Rows are points. Two turns around zero, p and q, are shown by what they do to some points. Where does a point land after both, in the order given? Backwards means that the second turn is done in reverse. Each puzzle has new turns, and all numbers are rounded.

Turn p:
[-40  -1] => [-40  -1]
[22 -2] => [22 -2]
[24 23] => [24 23]
[-57 -33] => [-57 -34]
[51 12] => [51 13]
Turn q:
[ 14 -27] => [29 10]
[-52  47] => [-54 -44]
[ -9 -40] => [ 38 -15]
[ 26 -17] => [21 23]
[20 37] => [-33  25]
Where do these land?
q, then p backwards: [-24  16] => [-20 -21]
q, then p backwards: [23 40] => [-36  29]
p, then q: [9 4] => [-3  9]
q, then p: [ -5 -82] => [ 80 -17]
q, then p: [-4 22] => [-22  -1]

Turn p:
[ 0 -1 37] => [15 20 27]
[  0  24 -30] => [-32  -4 -20]
[ 7 37 -7] => [-32  19  -6]
[ 35  43 -25] => [-36  32 -38]
[-65 -43  16] => [ 22 -57  51]
[ 23 -60   8] => [ 62 -10 -15]
Turn q:
[ 13   5 -55] => [ -2 -49 -29]
[-38   3  54] => [-23  55  28]
[ 5 41 14] => [  1  29 -32]
[ 20 -49 -13] => [ 25 -35  33]
Where do these land?
p, then q backwards: [ 34 -44  29] => [56  1 28]
q, then p: [  3 -21  15] => [ 9 22 11]
p, then q: [-20  -6  35] => [21 34  9]
q, then p: [37 -4  0] => [ 15  17 -29]
p, then q: [  2  65 -27] => [-70   4  -5]
p, then q: [-56  10 -52] => [-34 -19  67]

Turn p:
[ 27 -52 -56  46] => [-35 -54  42  53]
[-58  49   3 -10] => [-15   3 -51 -55]
[  0 -20  -2 -26] => [ 14  -3  26 -14]
[-19   7  37  -4] => [ -5  37  -8 -18]
[50 17 18 -7] => [41 16 -9 34]
Turn q:
[-45 -42 -51  27] => [-18 -16 -73  35]
[ 38  13  21 -43] => [-12   4  43 -44]
[-29  35  46  38] => [38 30 28 50]
[-30 -16  37 -15] => [-32  15  23  31]
[ 56   7 -14  10] => [ 29 -33   7 -38]
[ 11   2 -39 -16] => [ -4  -1 -28 -33]
Where do these land?
p, then q backwards: [-30 -12 -61 -45] => [ 79 -21  -7  -2]
q, then p: [20 45 33 18] => [34 38 -9 34]
q, then p: [ 23 -57   8 -37] => [-30  17  36 -52]
p, then q backwards: [19 17 16 51] => [-56 -18  -3   9]
p, then q: [-33   7   5  12] => [-17  27 -17  -1]

Turn p:
[29 26 44  0 21 -8] => [ 20   2  42  -1  18 -39]
[-13 -26 -62 -17  58  72] => [ 59 -15 -39 -57   1  71]
[ 41  11  23  33 -55 -52] => [-27   4  26  81  -2 -35]
[-46 -53 -16   8  70  32] => [ -1 -24  -2 -67  34  70]
[ 22  -4   6 -19 -45 -16] => [-11 -17  -7  32 -30 -29]
[ -3  40 -20  17 -21  21] => [ 16  47 -10  14 -20   5]
[-25 -10  22  -9 -20   5] => [-29  -1   8 -16 -23  -4]
[ -5  16   4 -13  -8 -54] => [-27   3 -17  15  23 -41]
Turn q:
[ 16 -50  19  17 -11 -64] => [ 19 -52 -15   2 -34 -57]
[ 17 -21  30 -23  -1  55] => [-19   0  -8  26 -35  53]
[21 63  8 35 -1  9] => [-19  45  51  17   9 -20]
[-37  43 -17  41  17   7] => [-36  24  25 -31  43 -15]
[  8   1   3 -39  59  49] => [ -2 -19  27   8  14  78]
[ -7  -4 -46  28 -33 -41] => [ 12   6 -32  -1  31 -60]
[-18 -32   3 -58 -30 -15] => [ 43  -5 -49 -21 -28  19]
Where do these land?
q, then p: [-41  31  36  10  19  61] => [-10  37   2 -68 -44 -11]
q, then p: [ 44  24 -52 -64 -84 -18] => [82 41 -7 86 29 -9]
q, then p: [  0  14 -28   4   0 -15] => [ 14  -5   3  -1  30 -10]
q, then p: [ 20  25  36   1 -12  -8] => [-16  17  21  21 -19 -28]
p, then q: [-12 -59 -15  30  18 -16] => [-48 -26 -15  -9  10  45]
q, then p: [-35  21  14 -31   1 -27] => [ 25 -22 -11  -4 -22 -42]
p, then q: [-26 -27 -17  48  25 -20] => [-41  -7  17 -17  21  47]
q, then p: [ 28 -56   1  20 -10 -23] => [-35 -23 -14  40  14  34]
p, then q: [ 22  26  25 -18  41  66] => [ 49   8  20  48 -51  18]

Turn p:
[-13   0  40 -12 -52  16   3  36] => [-10  30  -7   6 -67  12  16  15]
[ 52 -27   2 -33 -21   3  54   9] => [ 40  19  21  -3  -2  48  55 -11]
[-16 -12 -50  34 -16 -11 -55  -6] => [-14 -25 -43  29  31 -19 -15  49]
[-14  17  24   1  25 -48 -52 -11] => [ 22  -9 -33  -9  -5 -56 -41 -14]
[ 51 -34  -8 -32  25  48  68  59] => [ 24  31  79 -45   7  52  52  26]
[-45  33 -12  -2   0  -4 -47 -20] => [-40   4 -44   0  10 -33 -34  -4]
[-20  50 -17  15   5 -32  -7 -17] => [-13  14 -11  33  24 -33 -30 -25]
[-35 -15  -3  -9  10  -6  -3 -33] => [-23 -28 -18 -11   7 -19  13 -21]
[  9  22   3  18   9  16 -37 -41] => [ -8 -21 -26  -1  13  16 -51 -11]
[ 31 -34  20  21  17  19  75  24] => [ 22 -16  81   0 -15  32  34  -2]
Turn q:
[-65  29  -6   2 -37 -10  -6  53] => [-31  63  -7  17 -21   5  26  54]
[  2  45  -6 -15 -21  68 -17 -26] => [-16  38  -6 -52 -15  -5 -58 -16]
[ 35   3  27  17 -23  -4  -9  23] => [  8   2  39 -11  -3  39  11  -3]
[  9  -7 -62 -31   3  10 -20 -58] => [ 20 -23 -19   4 -38 -52 -56 -15]
[  0 -38  43 -17  27 -79   3  42] => [ 23 -19  38  38  35 -15  83  15]
[-18 -23 -21 -35 -26  -3  30 -29] => [-20  -9 -22   6 -41 -37  14 -27]
[-22 -26 -26  19  10  53 -14 -23] => [-10 -28 -46 -35  -9  -3 -32  22]
[-16  16   5  44  -4 -22   4  30] => [-14  13   3  30  12  39  10  29]
[82  9  4 -1 52 -4 21 24] => [ 73  -6   8   4  41  34   2 -48]
[ -6  -7  43  17  19  -9   9 -36] => [-34 -31  12  -1  39  -4   1 -14]
Where do these land?
q, then p: [-11 -27  -8  39  70  -4  30  -1] => [  1 -39  38 -19  59  -3  11  36]
p, then q: [ 25 -10 -30 -14 -97 -20 -41 -11] => [ 34  16 -65  26 -38  64 -41   7]
q, then p: [ 14   0 -19 -39  11  41  11  38] => [ 20  43 -12   5  40  32   5 -20]
q, then p: [-10   8   6 -43 -34 -18  46   6] => [-22   1   0  50   1   3   7 -51]
q, then p: [-38  74 -48 -17  -6  -3   7   8] => [-17  35 -16  52  21 -24 -64   9]
p, then q: [-11  14  -3  -6  40 -31 -31 -15] => [ 29 -20  21  30   7 -36  -9   8]
p, then q: [17 31 24 63 28 40 10 13] => [-19  -8  48 -57  18   4   3  45]
p, then q: [ 10  -7  32   0 -54 -23 -50 -22] => [ 24 -12 -11  15 -69  25 -33  11]
p, then q: [ 16 -15   3  11  50  19  31 -29] => [ -4 -36   5 -42  27 -30  17 -16]
q, then p: [ 27 -56  45  -9 -21 -14   9  35] => [  6  -4  38 -12 -28  39  53 -35]
q, then p: [-37 -11  -2  15  12  15 -22 -22] => [ -2   6  -6 -13   5 -40  16  31]

Turn p:
[ -9  20 -21  23 -97 -19  -1 -26  14] => [-25  66  -5  19 -49  36  -8 -24  48]
[-10   8  60 -21  28  83 -18 -14   2] => [ 18 -51  70   2   4  -9 -59 -11 -29]
[ 14  12 -31  72   2 -31 -12 -39 -65] => [ 30  63 -69  32  -9 -19 -10 -24 -39]
[ 15  20 -33 -19  14  21 -17 -31  17] => [ 23  -8   4 -13  19  -8  -5 -50  24]
[ -6 -17 -25  -8  31 -39 -27  87  12] => [-16 -29 -55 -39  43  18  11  61  15]
[-71  14  63  17 -17   7  45  24  27] => [-58  17  67  40  16  23 -10  48 -16]
[ 27  23 -32 -27  30  19   9  95  21] => [ 42 -38  -2 -40  53  53  25  46  24]
[ 16 -37  50  21   3  -9   9 -31   0] => [ -3   2  15  22 -37 -55  -3  19 -14]
[  5  -5 -30 -20  23   3  10 -31  26] => [  3 -16   5   2  20 -22  25 -37  22]
[  6 -44 -15  -9 -22 -10   3 -25 -38] => [ -9 -12 -32  11 -49  -6  19 -23 -16]
[ 12   7  15 -30   4 -24  -2  -9 -15] => [ -6   6   5 -36 -12 -13  14  -6 -18]
Turn q:
[-23  34  14 -61  56  -1 -30 -16  11] => [-29 -13  -2 -69  34  31 -35   1  30]
[ 48 -34 -56  51 -42  -6 -23  28 -37] => [-12  -9   1  81 -10 -61  -3  26 -49]
[ 18  -8 -17 -20 -45  29   1  -3  16] => [ 22 -23 -16  36  -3  24   1  32   4]
[ 13 -18  84   4  66   1   8 -42   6] => [ 34   6  38 -58  45  26   4 -66 -27]
[  0  43 -15 -43 -41 -27  11 -28 -14] => [ 19  -3 -10 -15 -50  14 -50  36  17]
[-37  23  39  19  42   5   9 -18  33] => [ -4  21 -15 -39  11  24  14 -60  20]
[  7 -13  -9 -11  30  -6  49 -13  13] => [ 30 -29  11 -26  -4 -20  20 -15  23]
[-17 -17  41   8  21 -32 -23  33  30] => [-22  40  40   5  32   8   4 -28  26]
[ -4 -36 -36 -26 -63   9   6   5 -76] => [ -9 -22  22  21 -55  -3  13  79 -47]
[ 7 56  5 15  0 29 37 35 14] => [ 29  38 -58 -11  10 -16  21  10  22]
[-12 -29 -50  63 -24   1 -46  18   5] => [-57  -5 -13  76  -9 -24   9 -17 -19]
Where do these land?
q, then p: [-36 -45 -17  -6 -34 -29   7  46 -13] => [-31  34  36  27  -3  24  -5  57  -1]
q, then p: [ 12  49  22   7 -17  15  23  -4 -13] => [ 38  11 -13 -32   1  29  10 -22  13]
q, then p: [ -4  22  23  -2 -17   5  45  22 -19] => [ 27  21  18 -28  -3  32  27   7  11]
p, then q: [  9 -56 -17  33  13  46  19  10 -36] => [  6 -13   7  57  -7 -47  25  -7 -47]
q, then p: [  5 -41 -55  46  -8   0  36   2 -33] => [-27  43 -31  28 -46  -1  45  26 -15]
p, then q: [  7  60  66  -9  31 -52 -19 -41  48] => [ -9  56  33 -70   8  18 -66  -3  46]
p, then q backwards: [-51   0  13 -25 -11 -19 -69 -35   2] => [-28  36 -22  15  46 -38 -54 -24 -10]
q, then p: [ 13  14  25 -25  26  26  40 -26  35] => [ 38 -40  17 -16  -7 -25  30 -22  27]
p, then q: [ 38 -74 -19  27 -51  19  14  47 -40] => [ 18 -10 -26  96 -15 -25  43  42 -11]
p, then q backwards: [ -1  47   7 -48  59 -30 -54 -16   9] => [ 18  27  21  -6 100  -9  -8  -4 -23]
p, then q backwards: [-22  -7 -37  25  18  12 -57  23  34] => [ 25  41 -28 -26  18  10 -35   1  50]
q, then p: [ 31  31 -13 -23  -9   6  16 -29  24] => [ 27 -24 -28 -15 -12 -12  -4  -4  42]

Turn p:
[ 22  11  57   7  44  17  11 -27 -65  64  20] => [-42 -13  34  14 -34   7   8  52 -63 -51  42]
[ 23 -17 -32   6 -44 -24  18  51  14 -11 -29] => [ 43 -11  -1  11  20 -44  21  -1  18  31 -49]
[  8 -20  15 -26 -47 -11 -10  24  71 -22 -20] => [ 10  21 -11  27  27   7 -21 -32   5  40 -71]
[-15  23   4  55  42  10 -23  -1  -2 -26  -2] => [  5  10  -9 -20 -58  11  23 -36   4  -6  30]
[  0 -41 -30 -11 -30  30  29  -4  32  41 -31] => [ 17  24  29  21  47  24  26  39  20  32 -21]
[ 53 -37 -35 -40 -28  -9 -22   3  38  19  -5] => [ 16 -40  44  21  49  18 -17  -8  12  28 -44]
[-22  47  -5  14  33 -57  12 -14 -20   9 -13] => [-40   2   8 -61 -30 -41   5   4   7 -10   8]
[ -7  73  10 -11 -13  12 -27 -11 -22 -29   8] => [ -9  12 -17 -22  13 -27 -21 -50 -36  -8  45]
[-18  -4  15  13  -6  -1 -11 -35 -27 -51   0] => [  1  -7 -55 -30   0  21   8 -16 -15 -21   9]
[ 26 -46 -23 -35   4  31  60  12  37  -2   1] => [ 58  21  24  21  24  24 -28  46  26  -3 -33]
[-14 -22  19  32  20  21  11 -21 -22  47  80] => [-25 -25  -8  31 -43  33 -15  61  -7   9  58]
[-56  33   6  -4  24 -17 -47  23 -34 -41  -9] => [-32   6 -41 -11 -14 -33  10 -60  26 -41  25]
Turn q:
[-20  14  12  -1 -12  38   8  19  78 -11  16] => [ 28  16  -5 -65 -17  20  28 -16 -11 -35 -28]
[  9 -44   3  24 -51  17  50   3   2 -34  15] => [-25   9  26   2 -29 -40  30  -2  39 -54 -16]
[ 48  16  16  14  -2 -32 -24 -12 -26 -22   8] => [-12 -29  16  -4  37 -19 -18  41  23  21   0]
[ 35  36 -27 -53 -19  35   8 -28 -30 -43   8] => [ 26  23  22  20  53  22 -40   8  46 -46   7]
[-18  24 -16  11 -32 -62  19 -34 -11   2   5] => [ 17  16  50  10  11 -40  18  12  -8  26  42]
[-16  -2  16   2  34  30 -21   0   2  14 -54] => [ 19 -28 -22  20 -33  47  -9  -5 -10  18 -16]
[ -6 -21 -36  32   3   1   3   3   4 -39   9] => [-13  34   5  10  -2 -10  28   6  27  11 -35]
[ 20 -26   5 -19  76  25 -25 -28  58  74 -20] => [ -3 -51 -26  11  22  54   6 -49 -84  10 -45]
[-17  16  19  -8  60  29 -26 -19 -23  29   4] => [ -2 -27 -27   5  14  51 -18 -41   2  37  14]
[ -9 -31  17  24 -10 -20  60  97   1   8  -5] => [-37   9 -61  -7 -57 -38  48  36  -9 -35  26]
[-19  18 -33  27 -47 -51 -31 -19 -38  62   1] => [ 30   4  12  23   1 -79 -29 -17 -25  58  31]
[ -7   0  23 -54  -1 -11 -22  18 -17 -41  13] => [-29  25  10 -23   0  31 -45  30  10 -10  20]
Where do these land?
p, then q: [-33 -22  25  32 -49 -27 -24  19   0   5  41] => [ 11  32 -13  35 -21 -52  22 -37 -26  26 -13]
q, then p backwards: [ 50   7  -4   8  76 -33  32  -8 -38  22 -29] => [-10 -55   2  -1 -65  26 -33  -4 -40  42  30]
q, then p: [-29   1 -37 -35  -7 -41 -12  14  60  51  89] => [-55 -16   9 -63  25 -39 -38  12 -12 -76  51]
p, then q: [-19  -9  -3  32   4   6 -33 -12  28   4 -10] => [ 27  -7  10   2  -6  -1  13 -45  -4 -22   6]
q, then p: [-40   3  43  -1 -51  32  18   0 -35  12 -30] => [  9 -37 -39  16  22  27 -28 -13 -28  57 -18]
q, then p: [  7 -38 -28  34   0  -4  38 -10  -8 -52  10] => [ -1  65 -16 -23 -32 -19   3  10   3  26 -26]
q, then p: [ 19  -5  -2 -21  43   2  45  44  15   2 -53] => [ 78   2 -25  10  -2 -24  28  11  22  -1  31]
p, then q: [-62  13 -14   7 -17  -9 -35   0 -33 -30  17] => [ -5  61  25   5  33  -4  29 -34 -21  11 -10]
p, then q: [  1  30 -16 -40   0 -12  22 -18  91   6 -66] => [ 63 -57  -2 -12   4  74 -25  12 -37  13  36]
q, then p: [ 25 -38   4  16  -9  32 -18 -14 -43  33  23] => [-37 -16 -14 -33  -3  45  27 -12  30  20 -17]
p, then q backwards: [ 22  -8 -15 -43  38 -28  -8  11 -24 -30   2] => [ 41  -4  26 -10 -41  46   4 -10   4   2   8]
p, then q: [ 36  10  14 -19 -40  10  18   2  -5 -42 -44] => [  1 -23  -4  58  38  24  -9  37  11  11  10]
q, then p backwards: [-25  -4  55  15  -5  24 -13 -18 -14  -3  27] => [ -4  15 -34  13  33 -32 -37 -17  16  -8  15]
q, then p: [ 48  60 -23  13  18  46 -30 -10   6  22  22] => [ 20 -23  73 -26  -7  43   1 -14  26 -31 -17]

Turn p:
[-16 -75  20  11  -1 -35   1  23  10  28 -30 -43] => [  4  12  11 -25  31 -12  68  53   1 -11 -16 -45]
[ 21 -33  10  14  37 -39   0  43  29  34  20   8] => [ 25   4 -27  10  -5   2  67  11  22 -13 -47   9]
[ -8  -1  34 -30 -15  76 -48 -86 -53  32 -47  45] => [ -16  -13   56   23   24  -28 -103   31  -74   36  -45    2]
[-27 -60 -18  -8   1 -23   4  31 -12  23  39 -15] => [ 14   9 -15   1  29   9  47  -3 -18 -60 -13 -30]
[ 10  35 -19  31  54 -17 -14  -4 -38 -39  19  -2] => [-51  17 -40 -27 -10 -10 -16 -34  20 -14 -13  42]
[ 25  -8  48 -32 -61  27 -18 -12 -95  20 -12  -6] => [  3 -52  44 -31  11 -11 -54  61 -60 -43   5  25]
[  3  69 -45   0  -4 -24  19 -21  62  -2   9 -17] => [-23  -5 -22  50  -6  27  16 -32  39  44  57  14]
[ 39  10 -35  42   3  22  19  10  -2 -26  23 -11] => [ 10  -6 -30  -5   2 -24 -24 -21  57 -22  18  10]
[-10  22  13 -33 -24  38  46 -15 -53  11 -42  27] => [ 10  24  51  -1  -3  34 -70  37 -20  -9  15  16]
[ -5  42 -26 -42  -6  26  -7  20  44 -19 -27  -6] => [ -1 -25   3   3 -18  55 -19 -24  20  44  17 -30]
[ 15  17 -17 -25  18 -16  26 -25  49 -55   9  16] => [ 24  25 -46  -4  -7  18  -3 -36   3  54  33  13]
[-16  17  26  17  22  11  10   3  26 -15  33 -15] => [  7   6  20 -10   1 -12  24 -49  16  10   2  18]
[-30 -36   9  53 -23 -46 -38  33  33   8   5  18] => [ -6   5  -8  15 -48 -46  67   6  -6 -15 -15 -45]
Turn q:
[-10   9 -47  24  14 -53  46  34  13  -5   4 -25] => [ 29   8  24   1 -52  38  33  50   6  26  -6  -4]
[ -3  36  33  29 -20 -14 -85  11  -3  50   3  49] => [-20  11  -4  25 -32  -1 -55 -72  -9  -4  70  27]
[ 10 -55  -3 -30  -6  75 -33  22  -7   1  17  35] => [ 30  -2 -17   7  57 -33 -32 -27   5 -35  15 -63]
[ -7  31   1   8  22  -2  25  -5 -20  11  42 -44] => [ -6   7  12 -28   1   6  34  -5 -10  64  -4  -2]
[ 24  39  42  25  33  15 -48  -4  11   2   8  78] => [-49  14  42  23  32   6 -48 -30   5 -16  67  17]
[ 11 -49 -14 -15  30  97 -69 -14 -47 -11 -49  22] => [ -7 -26 -59  -4  74 -26 -52 -26  82 -30  14 -42]
[-49  22  -2 -30 -45 -31  27   6 -16 -34 -12  20] => [ 29 -45  20 -35 -25  14 -27  13 -34 -18 -30  32]
[-37 -64  35   6   7  58 -21 -13 -15  14 -32  45] => [-15 -30 -23 -21  20 -73 -28  -5  26 -54  36 -28]
[  9  29 -23  -2 -16  11  45  -8  35  15 -15 -33] => [-24 -17  -9  10 -15  37  48   9 -22   1 -29 -18]
[ 26  -8 -14   8 -45 -55  77  -7 -22 -18   1 -34] => [ 35   3  34  -9 -36   7  65   9   2  -5 -69  33]
[ 12  11  27  -6   6 -30  14  29  22 -19  -6 -54] => [-13  16  10  29 -25  -8  -1  28 -15  40 -46   4]
[ -1  -3 -24  19  -4 -22   4 -31  34 -29  28 -43] => [ 19   2 -19  25  12   8  45  35 -19  28  -1  33]
[ 12   3 -11 -36  22 -50  17 -20  15  22   9 -17] => [ -7  56 -13 -24 -14  24  16  22 -20   2 -17  15]
Where do these land?
p, then q backwards: [ 46 -14   7  18 -30  24  21  28   3   1 -26   4] => [-30 -38 -25  13  13 -12   4  29 -22 -29 -18  10]
q, then p: [ -2 -46 -34 -93   9  -5  17 -20  30 -14  23 -49] => [-41  -9 -27 -29  -2  79 -45  32  62 -15 -11   5]
q, then p: [  2 -20 -15  18  17  25  -6  36   2   7   3  23] => [  2 -28  -3 -15  19 -20  33 -21  17   4  11   7]
p, then q: [ -2  15 -38  21 -15 -28 -11 -53  10  15   0 -59] => [ 18  11   9 -33 -18 -11  23  47 -13  38  58 -10]
p, then q: [ 38  45  -4  19   6  -3  24 -36   8 -23 -22  60] => [ 15   2  -5  29 -28  37 -13 -55 -18 -22  55  13]
q, then p: [-77  51  30  68  20 -10  24  16  30  56 -17 -79] => [ 20   4  55  65  18  11  43  38 -37 -94  47 -47]
q, then p backwards: [ -3 -22  -4 -16 -37 -51 -13  27  17 -60  37  55] => [ 14 -16  38 -25 -38  38  56 -16 -34  32  24  48]
p, then q backwards: [-48 -34  50  30   5   1 -37 -22   9  15 -19   4] => [ 12 -13  60  -7   3   7  57  19   8   3  31 -27]
p, then q backwards: [ 57  36  -8 -13 -47  20 -42  19  41  42  33 -61] => [-34  22 -27  76 -36  70   1  -9 -10 -50 -27   1]
p, then q backwards: [ 22 -29   2 -44  53  -7 -33  58 -45 -20 -23  32] => [-20  15 -34 -88 -16 -24  32  -8 -15   6 -46 -26]
p, then q: [ 49  11  29  20   7 -14 -14 -33 -21  -3  13  19] => [ 29  20  16  -9 -28  18 -29  -2  13 -43  25  15]
p, then q backwards: [-13  38 -34 -36 -33  18  37  30 -20  37 -19  45] => [ 19  29 -40   1  -5 -34 -17  52  41 -14 -30  45]
q, then p: [ 20  39   1   6 -18  11 -11 -16 -20 -52  -7  16] => [ 17  26   4   0   0 -30 -12  -1  -9  28 -57  -8]
p, then q: [-62 -34  -8  -4  67  27  31 -44 -22   0   7 -16] => [-83  -6  -2 -40  20  33 -29  15  15  44  10  27]
p, then q: [-27 -34  26   7  -5  -8  12  10 -21   0  17   6] => [ -6  -2  31 -11   9   7 -12   1   6  10 -41  22]
